Each point is reached from the start by the listed moves, each made once or not at all, plus a little noise. Is the number of moves made odd or even? Then give how often each move was made.

Moves:
(1): [ 42 -16   9 -26  13]
(2): [ 4 25 -1 -3 -6]
(3): [-24   5  29 -23   6]
Start: [ -9 -23  -7 -10 -14]
Points:
[ 12 -35  35 -60   4] => even (1, 0, 1)
[ 40 -16   4 -36 -12] => even (1, 1, 0)
[ 15  -8  33 -58  -1] => odd (1, 1, 1)

Moves:
(1): [ 13  -9 -23  -1  -3   4   8  -1   6   0]
(2): [ 18  21   2  -7  13 -22   0  12   4  14]
(3): [ 16 -24  24  12  -3 -23  18 -10  23 -16]
(4): [  0   6 -18  39  -2  -9  -5   6  -5   4]
(5): [ 1 -1  1 24 26 15 -3 -8 25 -5]
(6): [-3  1 18 -2 10 35 14 11  4 11]
(7): [-20  -6  -2  -1   8   1  16   6  -1  -8]
(8): [-13 -12   7 -10  -6   0 -10  31  -8 -19]
Start: [ -2  24  -9   2   6   4   7  21 -13  -4]
Points:
[ 11   1  36  36  41  32  38  17  39 -15] => odd (0, 0, 1, 0, 1, 1, 0, 0)
[ -4 -29   0  25  28   3  35  40  31 -48] => odd (1, 0, 1, 0, 1, 0, 1, 1)
[ -4  10 -23  53  31  48  12  60   8 -11] => odd (1, 0, 0, 1, 1, 1, 0, 1)
[ 28  -1   0  -6   6 -35  23  52  15 -28] => even (1, 1, 1, 0, 0, 0, 0, 1)

Moves:
(1): [ 16  -4   2  -6   1  -5   9 -11   1  11  -6  -4 -10]
(2): [ 11  12  -2   2 -11 -11   5   6   5   3  12  -2  -1]
(3): [ -8  -5  18   1  -1   5  -7   4   9   3   1   1 -17]
(4): [ -2 -11  -3   8  -9   0   4 -15  -5   9  -7  14   1]
(5): [  0  13  -2  15  11   5 -14   7 -17   9   0  -4  -2]
(6): [ 8  3  0  6  1  4  7  8  5  6 -6  0  7]
(7): [-11  -3   6  -1   5 -16  16  10  -2  -3   8  -5   4]
(8): [ 1 -6 -7  3  2 -4  0 13  2 -7  3 -3 -4]
(9): [ 10   0  -8  -4  22 -10   2  -1  15  -1   4  10   7]
(10): [  2  -7  -4  -8  -5 -15  -7   0   4  10 -12   4   8]
(11): [  2   0  -3 -16  -1   7  -4   8   0  20  12  -2  -1]
(12): [16 -1  4 -8  3 -6  1  9 -8 -4  0 16  3]
Start: [ 9 -6  0  7  5  0 -3  1 -4  7 -4 -6  5]
Points:
[ 52 -10  -9   3   3 -42  14  36 -20  60   1   7   9] => even (1, 1, 0, 1, 1, 1, 1, 1, 0, 1, 1, 1)
[ 39 -15  -1  -7  10 -19  -3  27  13  30  20  26  -7] => odd (0, 1, 1, 1, 0, 0, 0, 1, 1, 0, 1, 1)
[  7  -7  20  18  25 -14  -7  45 -20   5   7  -2 -11] => odd (0, 0, 1, 0, 1, 0, 1, 1, 0, 0, 0, 1)
[ 55   4 -17   2  17 -27  -9  23  -7  59  -1  29  27] => even (0, 1, 0, 1, 1, 1, 0, 0, 1, 1, 1, 1)
[ 25 -21  -5  -7  -4   1   6 -17  -8  46  -5   2  -5] => odd (1, 0, 0, 1, 0, 0, 0, 0, 0, 0, 1, 0)

Moves:
(1): [26  2  2 -2 -3  8  7 -8 11  7 -6  3 14 11 10 -7 -2 -7  7]
(2): [  4   9   4  -7   0   9   0  11  -2  11 -11  -2  10   6 -13  -2   6 -11
  -6]
(3): [  7  -2  16  10  -3  -2   1  11 -18   4  -1  -8  -5   4  -8   1  -2   7
   2]
(4): [ -6 -11  -4   7   0   6  -3   8  -4   3  -8   6   2   6  -9  -8  -3   2
   1]
(5): [-1 -9  1 -1 14 -1 -2  0 -8 -1  3 -5  5  2  7  3  0 -1  2]
(6): [-17  -7   3  -1  -6   8   1  -6  11   3   9 -11  10 -11   2   3  -6  17
   1]
(7): [ -5   9   2   3   8  13  12  -4  -1  -7  -1  -8 -10   6   3   0  -8   3
   4]
(8): [  3   1   1  -9  -9   0  -6  11  16   1  -8  -5  -3  -4   5 -16   4   4
   3]
(9): [ 1 -3  2 -1  0 -5  5  5 10 -4 -6 -7 -5  2  2  8  0  2  7]
(10): [-11  -1  -6   8   0  -7  -3   7   4  14   0  -5  -1   3  15  -2   0   1
   1]
(11): [  6   8   5   3 -10  -5 -12  10  13  -9  12  -7   3   6   4   1  -6  -7
   9]
(12): [-12  -3   8   1  -4   3  10  -2   0 -15  10   3   9   6   1  -3   8   2
   3]
(13): [  0  12  -7   1  -6  -5   7   1  -7  -1  -1  -8   9   0  -4   2 -11   9
   3]
(14): [ -4 -11   8 -13  -6   0  -1  -1  -7  -3   1  24   6   8   7  12 -17  -2
   2]
(15): [-25   9   2   5  -5  -4 -14  -3  16 -12  -7   2   3   6   3   1  -4   9
 -15]
(16): [  3  12  -9  11   5  10  -4  14   8  -1  -1  12   6  -8   8   9  17 -10
  -6]
(17): [  5  -4   0  -7 -14  11   0  -2  -4  -5  -5 -14   5   3  -4   0   8  -3
  -4]
(18): [  4  10 -13   0  -2   8   2   3  11  -1  19  -5  -3  10  -5  -4   6  21
   3]
Start: [ -2  20   8   4   1   0  16 -10  -2   5   3  -5  -7  23   7   4   1  -2
 -15]
Points:
[ 25  45  31  21  -8  32  32  47  15  -7 -13 -32  26  60  13  -9   6 -10
  15] => even (1, 1, 1, 1, 1, 0, 1, 1, 1, 0, 1, 1, 1, 0, 0, 1, 0, 0)
[-26  19  20  18 -39  35  18  26  25  -6  31 -59  -2  53   9 -24   3  44
   9] => even (0, 0, 1, 1, 0, 1, 1, 1, 0, 1, 1, 1, 0, 0, 0, 0, 1, 1)
[ 12  40  12  34 -10   7  35  14  -5  13   4  -8  24  40  29   3  11   0
  -4] => even (1, 0, 1, 0, 0, 0, 0, 0, 0, 1, 0, 1, 1, 0, 0, 1, 0, 0)

Moves:
(1): [ 14  -4  22   4  -4  -5  15  12 -11  -3  -1   4  16  -3   2   3  -6 -17
   6  -7   1   3   4   1]
(2): [ -9  12  -1  -2 -12   0  -1  -3  -2  -3   1   0  -5  -4  -1  -3  -2  -4
  -4  11   7  -1  -3  11]
(3): [-11  -1   0 -10   4   4   0  -5 -14  -3  -1  13   6   1  -2  -1   3  -7
  -6  -1   5   7   3  -1]
(4): [-8 -3  9  6 -4  0  8 -6 -6  7 10  0 -8  7  0  4  3  3  1  9  5 -8 -4 -1]
(5): [-2 -2 -2 -5 16  7 -3  3 -5 10  8 -1 12  2  6 -5 -2 -8 -7 -3 17 -6 -6  6]
(6): [ -2 -18   0   5  -6  15   4   8  -1 -11   1  -8  23  12  14  -2  -3 -11
  -7   6   5   4  -4   0]
(7): [ -5  -1   7  -7  -4   4  15  12   4   9  -8  -6  15  -6  -1   4  -1   3
   6  10 -14 -10   3  -5]
(8): [-12   3  -1  19   4  -2  -7  12   8  -3   0   0   5 -14  12   7   5  -1
   3   1  -8  -3   6   6]
(9): [-13   5  12 -17  -4 -11 -13  -9  20  -1  -4  -3 -13   9  -6  -8   5  -7
  16   6   6   6  17  10]
(10): [ 3 -7 -6  2 -6 11 -1 -1 -5 12  8  8  0 -2 11  3 -4  5 -8 -2 -5 -2  2  2]
(11): [ -8   2   1   1  -8   5   4   3  -6  -5  19   2   9 -11  10   2   2   6
  16  -9  12  -4 -10  10]
(12): [-7 -1 -1 -1 -3 -2  4  0  5  0 -2 10  3 10 -5  1 -2  2 -3 -2  8  2 -1  9]
(13): [  6   0 -11  12  -3 -14  14  -8  -8   2   3   8  10   7  11 -12   7  -9
   6   5  -2   4   2  -1]
(14): [ 6  6  2 -1 -3  3 -1 10 -4 -1  4  5 -2  7 -3  1  5 -3  6  0  1 -4 -2  0]
(15): [  3   8  -4  -9   9   3   7  -6  -1  -3  10  11  -8   5  15   3   4  -8
 -11  -7   5  11 -15   6]
(16): [ 9  3 -4 -3  2  3 10  5 -7 -1  2 -5  2  4  8 12 -2  5 -8 -4 14 -4 15 -5]
(17): [  7 -14  14  14 -11   4   4  -7  22  -8   7  -8  19 -19  -2  -5  23  -7
  10   2  -2 -16   4   7]
(18): [  8   7  10   7   5  14   8   0  -8  -1  -5 -10   4   8  10  -6   3   6
   1 -18   2  -3  -1   7]
(19): [ -8  -2 -12   2  -1  14   5  -3   3   9 -10   1 -10   2   6   8  -8   0
   9   3   9   2  -8  -4]
(20): [  6   2   4  -1   2  -1 -12   2  -9   3  -3   7   8  -7   8   9   5  10
  -3  11   1   6  -5   3]
(21): [ 3 -9  1  2 -6 -8  2 11 -9 -3 -8 -4  1 -1 12 -7  5  1 -6 -7  0 -7 -1  0]
(22): [ 7  4 -4  6  4  2  4 13  1 10  2 -3 -6 -4 -4 -9  5  2 -4 -5  2 22  1 -5]
(23): [  1  -5  -3  -2   9   2   1   0   2  -9   1   8 -11  -3  -3 -11  -1   2
   3   7   2   3   8   8]
(24): [ -1  -7 -15  -4   1   5   0  -1  -9   3   1  -6  -4   4  -1   8   1  -7
  -1  -3   0  10  -3  19]
Start: [-13   5   3 -10   8   6  -8  -9   1  -4   8   9  -6 -26  -1  -4   1   7
 -10   5 -25   3   0  -1]
Points:
[-50 -11  17 -19 -29  46  14   5   7  15  29   8   7  -9  30   9   2   1
  30  29  -6 -14  -8  11] => even (0, 0, 0, 1, 0, 1, 1, 0, 1, 1, 1, 0, 0, 1, 0, 0, 0, 0, 1, 0, 0, 0, 0, 0)
[-45 -11  25 -28   7  30  -1   4 -17 -16  17   9  37   4  37 -31  12 -11
  -8 -23  30   3  -4  40] => even (0, 0, 1, 0, 1, 1, 0, 0, 1, 0, 1, 1, 0, 0, 0, 0, 0, 1, 0, 0, 1, 0, 0, 0)
[-38 -31   1  28  -4  28  35  -1 -27  -3  17  51  27 -10  44  -4  -4 -25
  -5  25  -3  15   7  17] => even (1, 0, 1, 1, 0, 1, 0, 1, 0, 1, 0, 1, 1, 0, 0, 0, 0, 0, 1, 0, 0, 0, 1, 0)
[-31  23 -39 -38  12  34   7 -20 -41  29  43  39  -5 -22  60   5  17 -16
 -16   7  47  55 -13  50] => odd (0, 1, 1, 0, 1, 0, 0, 0, 1, 1, 1, 0, 1, 0, 1, 1, 0, 0, 1, 1, 0, 1, 0, 1)
[ -7  -5   3  24  -9  51  45 -12 -18  18  52  17  32 -12  51   1  28   5
  11 -14  35 -38 -11  27] => odd (0, 0, 0, 1, 1, 0, 0, 0, 0, 1, 1, 1, 1, 1, 0, 1, 1, 1, 1, 0, 0, 0, 0, 0)

Moves:
(1): [  2   6  -4   9  -2 -20  -1  12  -1  -2 -11  -2  -7  -9   5  -7  -7  -6
  -2  20   1  -2  -4   5]
(2): [ -7   6   1   2 -13  -6  -3  -8 -15  12  -3  -6 -10 -12  -8   3  21  -9
   2  15   3   3 -13 -11]
(3): [ -8 -11   2   4   0   5  -6   9  -4   7  -3   6  -2   2   5   6   6   6
  -1   1   2  -4 -10  -5]
(4): [  0   3   0  -6  -4  -3  -2   6   1  -7   3   3 -10   3  -4  -4   4   9
  -4   8   1  -4  -9  -7]
(5): [  1   3 -13   2  -8   3   4  -5  -2  -4   0   0   5   5  -2 -10   3   3
   8   7 -10   0  -5   3]
(6): [ 12  -2  -1 -11   2  14  -6  -2   5 -12   7   8  10  13   4  -2 -11   3
  -9  -5 -12  18   6  -9]
(7): [ -5   0  -4   1   2   2  -1  -2  -2  -6  -9  -4   1   3  -3  -6  -2   1
   1 -11   4  -2 -15 -17]
(8): [  9 -12  -9 -11  -4   9   6   1  10   2  -5  16  13  -1  -2   9  -5   4
   2  14  -1   5 -14  -4]
(9): [ -1   7  -1   4   1  -1   0   5   7   0   3   4   8  -1 -14   1   8  -2
 -10 -10 -11  -4   0   8]
(10): [ -9   6  20  -6  -3   2   8 -14   5   1   4  -1  -2   5   8 -14 -13  -1
  -4 -14  -5  -1  -3   5]
(11): [  4   5  11  15  -1   3   5  -6   7   5  -4  -2 -10  -4   7  13  -6   8
  -1   3  -2  -7   9  -2]
(12): [ -2   0   5   7   3   0  -4 -10   0  -6   5   4   1   7  -5  14 -14   2
   1 -12   4   3   1   5]
(13): [  4 -13   5  -8  -7   4   1   4   8 -12  -5 -17   9   3   1   7   3   5
  -2   2 -11  -6  -3   0]
(14): [  6   7  -3  -2  -1  10   6 -10  -5  12  15  -6   5  -1   1  -5 -14  -6
   7  11   0   1   8  -3]
(15): [ -6  -7  -9  -1 -11  -5  14  -7 -13  -8  -1   0  -2  16  10  14 -12   6
  -6  11   1   3  -3   4]
(16): [  3   3   0  -4  -8  -1  -4   2  -2 -13   1  11  14   1   2 -13   3   2
  -4   0 -10  -6   1  -3]
(17): [  0  13  -1   3   1 -12  -3  -1   9   7  -6   3  -6  -2 -12   3 -10   7
  -4   0  -4  -3  10   7]
(18): [-23   0   1   9  -1  10  10   4  -6   2   0  -2  -2  -3  -1  10  -2   3
  13  -7  -4  14   5  -3]
(19): [ -8  -6  -3   0 -20  -2  -3   6   1   3   0   2 -11 -17   7  -9 -12   2
   0  -2  -4  -1   0   3]
(20): [ 2  6 -4 -6 -1  0  0  5  0 -5  0 -3  8 -8  2  1 -4  5  0  1 -7  3 -4  8]
(21): [ 9 19  5  5  3  3  5  8 -7  1  2 -9  6 12 -8  1  4 -5 -2 -7  1 -3  3  1]
(22): [-11  11  -7   7  -3  18 -10  14  11   0  -6  -2   9  10  -9  -7   9  -2
  -6   8   8   4  14  -3]
(23): [ -1 -14   4  -2  -2  22   2  -8 -24  10   2   0  -6  -2   0 -17  -7  -6
   3  -3  -6   5   6   6]
(24): [ 1  6  3  4 -4 -2 -4 -5  9  4 -1 -2 14 -2 -7 -2  0 10 -5 -2  7 14 -5 -1]
Start: [  3   3   6   9   5   2   5  -6  -3  -6   0  -3   8   1 -16  -5  -4   3
   1   3  -2   1  -4  -6]
Points:
[ -8  11  -1   4 -22  42   6 -15  35   5 -18 -12  52  23 -36 -24 -26  30
  -3  19 -12  10 -28 -25] => even (0, 0, 1, 0, 1, 0, 1, 1, 0, 1, 0, 0, 1, 1, 0, 0, 1, 0, 0, 0, 0, 1, 0, 1)
[-29  -2 -11  22 -35  34   9 -15 -21 -10   7  16  24   9 -29   4 -60  42
  -8 -19 -45  47  -3  21] => even (0, 0, 1, 0, 1, 1, 0, 0, 1, 0, 0, 1, 0, 0, 1, 0, 1, 1, 1, 1, 0, 0, 1, 1)
[-22   5   9   7 -55  22  41 -37  -4 -29 -24 -15  46   6 -11   7 -17  39
   4  23 -36  20 -54 -26] => even (0, 1, 0, 0, 1, 0, 1, 1, 0, 1, 1, 0, 1, 0, 1, 1, 0, 1, 0, 1, 0, 0, 0, 1)
